Rows are points. Examples show where two turns around zero, p and q, send a point. Write where each new point lands after one turn and then the other. Backwards means that the second turn is done in reverse. Each puzzle has new turns, and all numbers are rounded.

Turn p:
[ -2 -22 -31] -> [ 36   3 -11]
[27 59 -5] -> [-29  52  26]
[-18 -11  17] -> [ -9 -22 -12]
[-40 -13  20] -> [-15 -30 -33]
[ 33 -13   0] -> [16 -4 31]
Turn q:
[-16  15 -36] -> [  9  -6 -41]
[22 22 45] -> [-39  27  27]
[-12  18 -20] -> [ -3  -2 -29]
[-27 -22 -15] -> [ 17 -33  -7]
[ 33 -33  26] -> [15 15 49]
Where do these land?
p, then q: [-30  27 -10] -> [  1  -6 -41]
q, then p: [11  6 21] -> [-22  -4 -10]
p, then q backwards: [36 22  7] -> [25 -6 34]
q, then p: [-18 -55 -19] -> [ 27 -29  46]

Turn p:
[-13 -65 -19  -9 -22 -38] -> [ 16  -7 -25 -10 -49 -57]
[ 37  16 -18 -36  10  41] -> [ -9  22 -11 -50  38  21]
[-19  -3 -25 -21  19   0] -> [-29  12   3 -10   5 -26]
[  9 -41 -27  36 -25 -17] -> [ 12 -25 -52  12 -26 -18]
[  5   6  29 -14  -6  17] -> [ 11   7  21 -15  -5  24]
[-41  34  29  46   7  23] -> [-31 -14  28  48  -9  45]
[  8  47  -6 -17  -2  -3] -> [ 3 34  8 10 34  9]
[ 15   5  37  15  19 -22] -> [ 27 -29  28  13  13   2]
Turn q:
[-52  29  -2  12   3 -31] -> [24 55  9 24 19 -9]
[-12  -6 -16 -33  16  22] -> [-39   5  13   5   5  22]
[  7 -25   9   4 -30   4] -> [  3 -10  -6  -3 -38  -7]
[ 25  10  -6   9   3 -58] -> [ 20  16 -18 -41  20 -34]
[  9 -12  24 -35  44  16] -> [-38 -27  39  -2  21  -7]
[-20   0 -27  16  25   3] -> [-13  14 -21  25  24   2]
[ 59  -8  46  27 -31 -10] -> [ 46 -53  -4 -33 -27 -26]
[-15  12 -27   0 -31  54] -> [ -1   1 -12  23 -24  61]
Where do these land?
p, then q: [-13 -15  40  -8 -19 -19] -> [ 30 -22   5 -24 -28  -4]
p, then q backwards: [ 35  21 -38 -10 -39 -32] -> [-18  21 -30  50  -1 -40]
q, then p: [-24 -48  21   7  40 -11] -> [  8 -22  14  54 -18 -33]
q, then p: [ 42 -39   7  15  30 -16] -> [  0  -6  -2  -2 -19 -66]
q, then p: [ 40  16  -6   0 -15  12] -> [ -5   7 -12 -45  -6  -3]
q, then p: [-32   2 -13 -21 -34  23] -> [ -6  21  -7  13 -12  50]
p, then q backwards: [-27  27  13  33   1  16] -> [-26  -3  -5  -9   8  46]
q, then p: [-22  35 -23 -17  37  27] -> [-47 -27  27   0  13  29]

Turn p:
[-10   1  11  16  12  45  22 -10  43] -> [-13 -36  -6  -1  10  51 -11   5  28]
[ 19   4  25   8  15   6  15  22 -37] -> [-21  34  13  -1   4  14  36   7  -7]
[-14  -2  -2  16 -27 -51  -3 -36 -39] -> [ 46   9  -3 -23 -21 -25  25 -38 -27]
[-28 -23   4  41 -42 -42   0   0   0] -> [ 36 -23 -38  13 -26 -17  39 -22 -11]
[-14  22  21  -8 -19  40 -10   0  50] -> [-11 -32  14  29 -21  27 -29  -2  40]
[ 11  -5 -13 -39  55 -26 -28   8 -28] -> [  5  37  28  -3  51 -41 -11  18 -15]
[ 30  26 -15 -24  27 -13   4  13   5] -> [ -6  43  -2   5  18   1 -33  12  -4]
[ 20 -25   4  35 -31 -14  -9 -14 -18] -> [ 22 -11  -7  -8 -33   0  29  11 -35]
[  1  -6  -6 -46  11  37  18  11  23] -> [-36  -4   3 -14  11  -1 -29  22  41]
[-16   9 -29   0  -1  17  -9   6   0] -> [-22 -17  -2   4   7  -9 -18 -15 -11]
Turn q:
[  3  -3  23   7 -14 -17   5 -76  35] -> [-39   5   9  -4 -20 -17  21 -35 -64]
[ 36 -13   5 -20  28 -16  30 -13   8] -> [  5 -19  17  -3   8 -42  36 -16   4]
[-24  -2  -4   5   1  50 -15   3   1] -> [-14   6 -12  -1   6  52   9   4  13]
[ 44 -11  34   2  -1   4 -20  18 -24] -> [ 60   7  16   1  10   8   6 -21  -4]
[-10  60 -14   4  31  -7 -18  29 -11] -> [  4  40 -20  44  -4 -11 -13  16  41]
[-17   8 -29  15  15  -9  -5  13 -29] -> [  5  -2 -26  22  13  -3 -12  35   8]
[-14 -17 -14  12  16  -2 -17   6  39] -> [-33  -9  26  19  20  11 -13  -1   3]
[-24   2  -7 -34 -32 -11  -8 -52   6] -> [-38   7 -35 -33  -3 -11 -12 -27 -31]
[-27  -3  38  11  -2 -18  -9  26 -70] -> [ 53  41 -13 -20  17   3 -12  50 -17]
[ 19  -8 -10 -10 -10   8  35  24  38] -> [-10 -34  32 -13 -23  -6   2  -9  31]
[ 15 -14 -22   9 -32  18  22  23   8] -> [  8 -43   7 -11 -25  17 -12   3  15]
Where do these land?
q, then p backwards: [-17   6 -26   6  -5  54 -42  41 -24] -> [10 21 21 15 25  5 41 -4 67]
p, then q backwards: [ 24 -17   4   4 -44 -22  -5 -19  -8] -> [ 14  20  19  13 -29  -6  35  -5 -23]
q, then p: [ 33  31  -7   6 -12  -1  34  -2  -1] -> [ 19  -4 -33  -8 -43  -6   3   6  -4]
q, then p: [-13 -37   2   5 -25   2  37  -5  -1] -> [-21   6   6 -12  -5 -38  21  19  26]
q, then p backwards: [ 14 -15  40 -21  48  10   4 -13  24] -> [-27   0  35  -2  28  -1   0   6 -53]
p, then q backwards: [ -8  28  11  16  14 -23  13  12 -23] -> [  9  13  25  -8  18  13 -29 -21   1]
p, then q: [-15   2 -15  -9  29 -12   6 -29   7] -> [  0   6  -2  13  30 -13  19 -27   7]
q, then p: [ 15  -7   5  41 -33 -16   5 -16  25] -> [  3 -10  23  -7 -34 -15  44  -4 -14]
q, then p backwards: [-13   9  40 -37  30  -4  -8  -3  39] -> [-12  25  17 -35  22   4  14  12 -51]
q, then p backwards: [-46   6 -35  -2 -28  39 -42  35 -26] -> [ 28  20 -12   3  21  14  52  -4  69]
q, then p: [ -2  -2 -20  21 -23 -11   2 -32 -32] -> [-21   2 -10 -16  -5 -32  10   0 -40]
q, then p: [ 25  -3   0 -30  50 -15  -4  32  20] -> [ 51   9 -12  16  29  34  -4  13  22]

Turn p:
[-11  15 -25 -49  15   2   1  -2 -20   8 -34  35] -> [-22  45  20   7  31 -38  21   0  15 -13  -8 -13]
[ -4 -11  43   7  -9 -17   1 -13  20 -33   2  37] -> [ 27 -11  31 -24   5  -7 -16  17 -10  11 -27  38]
[  9  56  11 -20 -20   1  13 -15  40  43  37  24] -> [-17 -18  16 -70   7   4  22  -4  52  19  22  -5]
[ -5 -12  -4 -45 -19  33  11  -1 -21 -32 -36 -22] -> [-19  15  18  57  16  15   4 -13  20  -7 -43  -2]
[-42   6 -18  30 -14 -12  41  33   9 -23  25 -13] -> [ 12 -26 -23  24 -17   7   0  55  28 -17  23  24]
[ 17 -36  -6 -14 -23   7  -8 -13 -14 -21  45  36] -> [  0  -9  10 -18 -21   5  50  -4 -25 -18 -37  29]
[ 39 -20  -6  36  41  27  -4   9  48  44 -18 -16] -> [-26   7 -15  -5   5  26 -14 -12 -46  59  53 -10]
[ 32   5 -16  -7  40  34 -43   4 -24 -13  16 -20] -> [-15  35  16   7 -43  25   1 -27 -30 -19   6 -34]
[-38   0  52 -16  -6  18 -20  18  -1  39 -28 -27] -> [-42 -38   5   7  23 -16 -55  -6   6   4 -16 -34]
[ 31 -13 -21  37  23   6  36  16 -26 -19 -35  29] -> [ 17  35  -1  45 -22 -34  14   0 -19  33  22  30]
[-28  26 -30  33  12 -36  25 -39 -12  23  11 -42] -> [ 46 -20 -31   7  21   2   1 -14  23 -32  60 -17]
[ 22 -21   4  18   6  26 -16  24  42  -4   8  27] -> [-29   9   4 -22 -19  19  -4  17 -34  31   3  28]
[-33  -5 -10  31 -36 -38 -42 -16 -28  13 -31 -20] -> [ 18  -4 -61   0  21 -24 -41 -26  -1 -39 -16   5]
[ 10  11  28 -41 -10 -51   6  -7 -13 -26  38 -27] -> [ 52 -20  13 -15  -8  15  15  15  23 -13 -42 -41]
Turn q:
[  6  31 -18  29 -21  11 -50 -39  29  16  20 -32] -> [-36  35  20  52  29 -16  -5  36  10   4 -19 -27]
[  6  15   9 -12 -11  13  28  41  19  17   9  16] -> [  1 -16 -38  -9 -18  -7 -24  13  19  22  10  20]
[-61 -42  48 -29  15 -24  34   9 -30   1  -8   3] -> [ 33 -48  36 -76  -6  19  -1  -9 -12  13  16  -7]
[-37  26 -19  24 -11 -41 -20  32   5  31 -60  16] -> [-61 -51   7   1 -43 -30  -9 -22  -1 -11 -13 -32]
[ 18 -16  52 -15 -20 -27  -3  61   1 -34   7  50] -> [ 22 -45   6 -11  -8 -19  -1 -41  46  16  15  69]
[  2 -46 -19   4   7  43   4 -16  16 -10  -7 -14] -> [  7  23  -6   8  28  42 -32 -12 -19 -18  14  -7]
[-17  17 -13  -8  42  55 -33 -17  12 -18  13 -20] -> [  1  -5 -28  22  67  17  14  25 -12 -17   0 -26]
[-23  47   6  30  -5  -2 -14 -42 -24 -10  13  -8] -> [-13  -3  29  16   3   6  39  45  -2  -7 -39 -10]
[ -7 -30 -36   1 -13 -21  19  18 -19  -9  -3 -43] -> [ 20   6  19  14 -38  10  -6  -7 -17 -11  46 -26]
[ 36 -26  17  12   9  -3  45  31 -16  19 -10  23] -> [ 23   4 -27 -18 -41  19 -11 -41   1  30  -8  21]
[ 25   8 -17 -22 -38  16 -53   3  -5  -6  15  45] -> [-16   0   1  37  26 -44  -8  -2 -21  -5  -3  59]
[  1 -29 -43  -7  -6  -2  41 -50  14 -36   0 -39] -> [ 11  59  16 -10  -9  37  -2  17 -10 -51  36 -16]
[ 21  10  29 -18  22   1  24   1  -6  18 -27 -21] -> [ 34   6 -24 -27 -11 -11  -5  -9  11   1 -25 -26]
[ 30  33   4  11  30 -19 -20 -33   5  19  39  24] -> [-25  37 -10   1  21 -19  50   6   8  34 -26  10]
Where do these land?
q, then p: [ 33  16  11 -37   5  13  38  31 -15 -33 -23  35] -> [ 10  50  -7  -9   8   6  58   1  -4   7 -25  41]
p, then q: [-34  22 -46   9  23 -23 -37 -29  28  10  28 -32] -> [ 37   7 -30  31  44   7  30  31  -3 -24  43  14]
q, then p: [-34 -17  22   7  28  13  13  13   0 -15 -10   2] -> [-25  -4  21  21   9  27  18 -10 -28   3  -7  -5]
q, then p: [ 36  41   0  -2  -5  12  -1 -46  54   6  21 -24] -> [ -4  42 -10 -14  -6   8 -41  44  40   9  39 -16]
q, then p backwards: [ 42 -20  16 -21   5 -14   6 -16  -4 -20  31  19] -> [ 23  13 -26  11  -8 -11  12 -34   8 -18 -17  38]
p, then q: [ 35 -21 -32  42  10  -4 -14  36  18  34 -32  -4] -> [-30   2  -6  25 -24 -21  20  35 -59  26  11 -14]
p, then q: [ -5 -36   8 -27 -26 -13 -13  23  39  18  47 -17] -> [ 29 -28 -24 -10  -2  16 -41 -15 -41 -19  35 -17]
q, then p: [-51  45  -5  10  -2  46 -48 -11 -26  31  21  14] -> [-14  -8 -27  58  -5 -56 -23  28 -46   1  14 -22]
q, then p: [ 10  -6  28 -38  24 -10   6   7 -26 -34 -32 -17] -> [ 40  21  17   9   4  32  33 -14  -8  29 -25  -4]
q, then p: [ 35 -23 -51  -2  33   0  24  15 -12  24 -16 -38] -> [ 18  -1 -31   6 -25  29  22 -50  39 -32  16 -11]
p, then q: [-40  16  34  46 -41  10   3  34 -18 -16   6   0] -> [-44 -12  39  22  10 -12 -28 -41   7  -9  25  34]
q, then p: [-48   2  22   0 -18 -27   1 -23 -34  25   1  39] -> [-17 -28  17  17  27 -49  -2   7  -3   8 -49 -16]
p, then q: [ 18 -19  -7  13 -35  -3  22 -35  -3 -32 -41  22] -> [-39  20 -28 -18 -10   4  19 -27  -5  -1 -48  22]
